Each row is a point. Examples show where two turns around zero, p and q, send a point. Write where each new point lands after one turn and then the other. Backwards means that the second turn is done in reverse. Each puzzle has new turns, and all numbers are rounded.

Turn p:
[12  8] -> [13  6]
[21  1] -> [21 -2]
[  9 -17] -> [  7 -18]
[-42   9] -> [-40  15]
Turn q:
[18 -5] -> [-17  -8]
[19  4] -> [-11 -16]
[-48 -17] -> [24 45]
[-2  5] -> [ 5 -2]
[13 13] -> [ -1 -18]
Where do these land?
q, then p: [-8  8] -> [11 -2]
q, then p: [ -3 -35] -> [-17  31]
q, then p: [11 27] -> [  6 -28]

Turn p:
[ 4 14 -2  2] -> [ -6  -3 -11  -7]
[-12  12 -12 -25] -> [ 24 -14  -7 -16]
[ 14 -12  11   1] -> [-5 19  8  2]
[  1 -20  29  29] -> [-31  11  28  16]
[ -6   5 -26  -8] -> [ 18 -12 -17   5]
Turn q:
[13  0 -6 18] -> [  7   7 -13 -16]
[-20  24  14 -21] -> [  2 -30  22  16]
[ 21 -25   8  -5] -> [ 8 30 -7 13]
[ -5  14 -12 -16] -> [ -8 -20  -6  11]
[ -9 -12  -4  23] -> [ -9  12   4 -23]
Where do these land?
p, then q: [ -2   7 -12  48] -> [-33   6  13 -35]
q, then p: [-11  -5  -4 -15] -> [ -9 -12  10   8]
p, then q backwards: [ 3 -5 31 -7] -> [-20 -15  12  17]
p, then q: [  9  -9  -5 -14] -> [ 14  -7 -12   1]
q, then p: [  2  12 -10 -11] -> [ 4  0  2 19]

Turn p:
[  7  -2  13  -4  -7 -13] -> [  2 -10  -9  -5   2  16]
[ 10   3  10 -11 -11   9] -> [18 -2  5 -6 -7 10]
[  7  -5  18  12 -10 -11] -> [-10  -7  -2 -14  -1  20]
[  0 -20   0 -15  16   0] -> [  9  11 -22  -6   8 -10]
[ 14 -24   1 -15   9  14] -> [ 21  14 -10 -20   9  -8]
[ -5  21 -23   6  -4  -8] -> [ -8 -11  16  24   7  -7]
[13  2 27  3 11 -3] -> [  0 -16 -12 -21 -13   3]
[ -6  14 -26  17  -9   8] -> [-11   3  29  15   5  -9]
[-42  11 -19   8   5   3] -> [-22  18   4  35 -11 -14]
Turn q:
[-13  14   3  18   5 -26] -> [-19  -9  18 -19   5  16]
[-32  10  -8   2   4 -19] -> [-29  -1  21   0 -11  12]
[  7  -9  -7   2 -19   5] -> [  6  -8  -6  -3 -10 -18]
[-9 25  4  2  8  3] -> [-5  0 -3 -1 -5 27]
[  3 -18   6   0   3  24] -> [ 14  22 -10   1  -2 -12]
[ 12 -17  13 -16  -9  11] -> [ 26   5   1  11   0 -15]
[ 32  -6 -10  -7  10   2] -> [  7  -8 -20   9  25 -11]
Where do these land?
p, then q backwards: [  8 -17  -9  -7  -2  48] -> [-10 -35  34  12  -5  12]
p, then q: [ -5 -20  -8 -10 -10 -10] -> [-10   6 -20   1   6  14]
p, then q backwards: [ -9 -13   2   4 -11 -11] -> [-4 10 -2  2 20  3]
q, then p: [ 12  -6  -6 -10   9  -9] -> [-15  -2  -9  -6   3 -12]
q, then p: [ -2  -3  30  15  26 -12] -> [ 21 -12 -11  -6 -29 -20]
q, then p: [-8 10 -8  4  7  6] -> [ 0 10  9 10 -5 -3]
p, then q: [ 5 23 -2 -8 -2 -7] -> [  7   6   1 -15   5 -18]
p, then q backwards: [  1 -15  -1  17  -8  -7] -> [ -6   3  -2  13  18 -10]
q, then p: [-2 41  2 -5 -9  2] -> [ 11  32  20 -15   3   1]

Turn p:
[ 13   2  48  34 -22 -15  11  45   3] -> [ -8  36 -22 -10 -40  41 -32  11 -13]
[ 14  14  19  37 -26 -26  14  10 -17] -> [ -1   6  14  -3 -42  38 -14  19  -7]
[-29  14   2  -9  27   4 -17 -13  -8] -> [ -9 -10 -12   2  17   1  29  -3  31]
[ -5 -13  -9 -21   5  -1 -28 -16   4] -> [ 11  -6  -4  -6  17 -13  30 -13  -8]
[ -6  -1   5   1  31 -19  -4  -4  16] -> [ 15   9   0 -15  13   9   3 -15  25]
[ -7 -26 -25   9  17  13  -3  10  -8] -> [  2  12   4  22  -8 -27   5 -21  11]
[ 32  13   1   5 -32  35   6 -15  19] -> [ 20 -23 -12  10   2 -12 -27  34 -30]
[  3   9 -27 -14 -20  14   2   5  18] -> [  0 -11   5  22  24  -5 -13  -2 -24]
[  6   3  -6 -24  14  -6   7  -2 -22] -> [-19 -19  10 -16  -1 -10   3 -15   6]
[-22 -15  -8 -18   5   1  13 -20  -6] -> [-12   5  19  -6  17 -22  16   6   9]
Turn q:
[-2  0  5 16  3 22 41 -6  2] -> [-18  21  -1   7  -9  -2 -21 -33  -7]
[ 28   0 -16 -21  -7  -7 -28 -12   0] -> [  7 -26 -26  -2  23   1   3  24  -3]
[ -5  15  -4  27  -6 -12  13 -12  25] -> [-23  28   9   1   0  -5  -3  13 -22]
[-27   5 -14   4 -16   4  27   2   8] -> [ -2  25   3 -25 -17 -12 -15  -8  -9]
[  5 -15   7 -11  -4 -13 -31 -20 -21] -> [ 14 -20 -16  -2   8  16  34   5  -3]
[ 24  -1  -6 -17  28 -34 -30   2 -31] -> [ 23 -24 -13  19   4  39  11  33  19]
[-14 -22 -16  37  13  12  21   4  10] -> [-36  23  16 -17  -1  16 -10 -19  11]
[ -4  23  13 -11  -2  19 -19  19 -11] -> [ 10 -16  -1  13 -16 -29   7   3  20]
[-15  14  31 -40  17  25  -5  19  11] -> [ 19 -39  26  13 -23 -28 -12 -13   0]
[ 10 -18   0  14 -25 -14  10   5   7] -> [ 5 25  2 -9 29  1  3 -4 -4]
Where do these land?
p, then q: [ -7  24   8  -6  23 -22 -17 -23 -15] -> [ -3 -12  11 -13  13  -1 -30 -31 -18]
q, then p: [-28 -20 -25 -30  22 -25 -12  13 -10] -> [ -8   2 -31 -13   9 -30 -18  -6 -41]
p, then q: [ 28 -16  10 -18 -27 -10  -9  12  18] -> [ 21 -15 -39   9 -14  11   9   1  15]
q, then p: [ 26  27  26 -15  15 -31  14  17   7] -> [ 22   1 -26  10 -48  18 -10  -4   4]
q, then p: [ -3  -2 -21  24  -8  13 -12 -17  27] -> [-33  12   7   2  20   6  18  -9  17]
q, then p: [ -8 -25  -8  21   0  27  -2  30 -22] -> [ 23   4   0 -11  48   2  -5  17   1]
q, then p backwards: [-10   1  23  -4  -2  22  14 -13  32] -> [ 17 -18 -28 -25 -14   0   6  13 -12]
p, then q: [  6 -16  -2   2   5   3  15 -12 -20] -> [ 23   9  12  -1   8  -5   8   6 -13]
q, then p: [ 19  23   3  -5 -14  21   9  12   4] -> [ 22   2  14   3  -5  24  14 -16   4]
q, then p: [-23   4 -14  30 -15   2   0 -19 -20] -> [-25 -15  21  16  26   8 -10  15  -5]
